Each row of a before or after table is a point. The points were changed in one or more steps. Then noise was added and the rows were shuffled. The steps act on columns, c1 being the first. What was done? A step turns or swaps two columns, mirrors them in a line or flattens them onto one, adds a multiple of one to another, or multiplies or shifts one. Angles are multiples of 10 degrees, from the lower column toward the higher: turns from -170 to 170, lines from 10 to 170 but not 90. Use the fewest steps. Two steps may share a column if one is a turn and the other turns, adds or multiplies; they go together, in the order done. Otherwise the lowest column goes first.
(in the rows, 128 means zero)

Before:
[[118 130  98]
 [108 157 100]
 [115 122 150]
 [139 115 155]
 [127 114 158]
 [164 128 116]
 [119 166 157]
 [129 152 155]
 [156 114  59]
 [119 125  91]
 [133 111   7]]
After, 11 rows:
[[123 108 166]
 [118 133 105]
 [115 115  24]
 [112 127 167]
 [149 157 112]
 [154 137 163]
 [116 137 161]
 [124 131 107]
 [163 155 167]
 [123  99  69]
 [144  93 127]]
Steps: turn c1 and c2 by -70 degrees; shift c3 by 10

Before (9 x 4):
[[108 120 177 110]
 [118 103 126 144]
 [123 188 120 116]
 [137 118 111 115]
 [ 76 171 112 135]
 [140 126 153 120]
 [ 88 110 107 152]
 [122 118 130 143]
 [123 128 143 120]]
After:
[[ 87  92 146 201]
 [123 247 162 166]
 [ 77 213 152 185]
 [117  78 167 194]
 [137 109 149 164]
 [123 128 182 170]
 [139 123 194 169]
 [122 108 171 193]
 [109 111 218 159]]
Steps: multiply c2 by 2; shift c3 by 40; shift c4 by 50

Before, 8 rows:
[[139 135 100 167 102 102 121 165]
 [109 104 208 158 182  99 102 166]
 [129 107 101 128  41 150  95 192]
 [196 119 114  90  99 141  36 205]
 [122 135 134 218 171 163 118 173]
 [158  25 111 154  83 114 139  65]
 [ 83 130 194 160 154 138  53  90]
 [ 98  71 109 152 165 134  90  98]]
After:
[[ 98  65  99 136 167 133 128 128]
 [103 102 200 139 185  99 135  92]
 [158  22  75 156  89 113 141 105]
 [119 135 163 191 165 164 164 153]
 [138 105 160 113  35 154 121 187]
 [ 86 129 147 119 151 133 127  54]
 [190 117 180  57 102 141  84 186]
 [134 138 138 159 100 105 147 169]]
Steps: turn c3 and c8 by -50 degrees; flatten c4 and c7 onto the line at 30 degrees

Before (11 x 9):
[[117 144  86 104 137 188 169 192 147]
 [137 122  97  85 138 145  98 151  91]
 [ 93 106 137 107 113 127  92 134  95]
 [ 67 176 106 215 154 150 166 117 144]
 [140 147 133 122 146 107  99 158 117]
 [117 172 138  82 123 149  82 145 117]
 [106 164 144 249 145 180 146  89 122]
 [124 160 118  81 140 126 113 123  77]
 [140 146 121  98  94 122 127 130 117]
 [128 133 122  93 151 137 108 108 142]
 [107 121 144  98 151 168 182 177 117]]
After:
[[107 156 143 101 120 173 177 178 119]
 [121 141 116  84 118 130  96 121  76]
 [140 120 130 117 105 116  94 156 117]
 [106 171 145 247 127 184 122  90 120]
 [124 119 122  93 111 146 113 106 141]
 [138 105 100  86 126 149 107 147  94]
 [113 133 135  80 141 148  62 146 118]
 [ 67 188 107 212 111 158 128 118 146]
 [140 135 123  99 156 111 118 130 117]
 [118 166  86 108 142 187 150 192 148]
 [ 95  88 139 106 140 121 114 133  93]]
Steps: turn c2 and c7 by -40 degrees; mirror c5 and c6 in the line at 80 degrees

Before (9 x 11):
[[124 117 166  93 120 120 155 138 116 105 110]
 [163 105 160 139 125  95 103 123 116 119 140]
 [167  81 130 152 133 119 157  93 165 149 117]
 [136  87  99  98 124  98 102  88 119 115  91]
 [114 127 102 110 105 113 109 102 133 142 156]
 [131 144 130 130 126 125 153 152 100 122 128]
 [156 121 120 126 128 148 145  97 118  93 101]
 [118 118  93 130  98 154 157 141 146 121 151]
 [158 124 141 147 104  97 131  90 115  93 109]]
After:
[[168 158 130  93 134 117  84  26 168  87 118]
 [136 170  99 175 124  98 170   9 121 121  93]
 [159 152 121 139 128 151 111  36 119 157 101]
 [128 151 167 203 122 119 125 161 117 139 109]
 [132 117 129 134 126 127 104 200  99 138 130]
 [163 152 157  98 126  97 144 111 114 124 138]
 [119 142  91 135  96 152 100 168 144 132 151]
 [114 121 103 158 107 116 159  50 131 115 156]
 [158 148 143  94 105  96 113  12 114 156 111]]
Steps: turn c2 and c10 by 150 degrees; multiply c4 by 2; turn c4 and c7 by -160 degrees; multiply c8 by 3

Before:
[[147 141 108 104  88  75  89  76 144 136 112 113]
 [143 146 131 141 100 122 107 129 121  99 106 121]
 [103 136 105 120  89  99 103  95 123 131 119 102]
 [124 159 165 128 156 111 139 139 121 105 144 125]
 [143 168 130 132 113 160 100 121 129 161 115 103]
 [150 128 141 162 167 142 148 131 108 129 125 109]
 [138 131 127 106  76  94  93 100  94 148  96 114]
 [130 157 150 143 157 123 195 137 124 109 120 135]
 [145 136 126 136  96 129 106 160 133 144 139 136]
 [125 143 118 119 130 122  96 142 134 133 102 140]]
After (10 x 12):
[[103 152 106 120 104 126 103  95 139 120  94 102]
 [144 152 125 136  95 133 105 162 139 143 115 136]
 [130 215 150 144 153 121 194 137 118 109 139 136]
 [144 182 132 142 120 119 106 128 138 101  93 121]
 [143 248 130 133 124 141 100 120 138 168 108 103]
 [124 222 166 128 139 120 138 138 106 101 158 124]
 [125 173 116 119 145 129  95 142 145 131 108 140]
 [147 166 107 104 106 124  88  76 163 118  89 113]
 [151 130 141 162 161 129 147 131  97 134 150 108]
 [137 135 127 106 109 130  93 100 124 134  72 115]]
Steps: multiply c2 by 3; turn c5 and c11 by 40 degrees; add -0.5 times c11 to c9; flatten c6 and c10 onto the line at 70 degrees

Before:
[[106 132 101  95 104 156 115 144 159 121 150 149 127 101 116 152 152  99]
 [206 198  77 171 207 105 132 132 107 167 200 169  81 113  80  92 103 132]
 [164 180 124 130 157 124 135 145 137 130 199  76 144 120 197 100 116 151]
 [ 98  93  53 111 153 124  82 132 121 175  79  64 188 153 109  87  97 126]
 [ 91 106 136 110 112 246  95 108 112  77 166 154 111 165 159 140 136 128]
 [ 49 139  95  81 131 136  96  93 125 191 147 143 135 153 174 124  84  75]
 [127  89 105 134  54 139 149 125 100 143 108  40  93 110  85 120 153 110]
 [ 91 148 132 144 120 103  53  75 151 149  95 139 122  58 137 165 215  74]
 [175 127  97 185 120 133 203 132  30 102 139 152 114 105 149  99 143  82]
 [ 54 179 176 100 119 174  79 156 123 134 144 109 196 114 143 125  66 150]
 [ 84 198 124 160  64 137  72 124 153 137 133 119 150 151 177 156 139 164]]
After, 11 rows:
[[ 49 154 186 162 133 113 103 162 129 194 121 128  99 112  89 121  94  90]
 [134 144 124 125 156 134 129  90 138 127 210 162 154 142  44  96 113 134]
 [ 54 100 111 202 121 164  75  98 120 140 118 132 198  94  75 124  90 100]
 [175  50 138  70 210 126 137 147 108 169 225  93  92 158 103  91  87 165]
 [106 125 115  91 122 178  49 178 151 149  85 148  88 185 111 166 207  88]
 [102 112 170 125 106 167 116 127 157 118 141 104 106 115 134 150 153 111]
 [137 119 147 100  50 145 148  87 101 139 105 207  87 132 177 117 146 141]
 [109 136 199 108 150 100  79  92 120 176  75 186 171 120 169  85  81  89]
 [ 76 169 132 145 117 156  92 158 110  76 150 112 120   4 125 142 141 135]
 [ 86 120 115  97  61 115  71 131 151 135 114 144 169 113  48 151 129 143]
 [169 146 116  62 115 155 202 136  25 105 155 105  87 136 119  94 125 100]]
Steps: turn c1 and c11 by 20 degrees; turn c2 and c15 by -130 degrees; turn c3 and c4 by 140 degrees; turn c4 and c17 by 20 degrees; mirror c6 and c14 in the line at 150 degrees; turn c8 and c12 by -150 degrees; turn c13 and c18 by -40 degrees
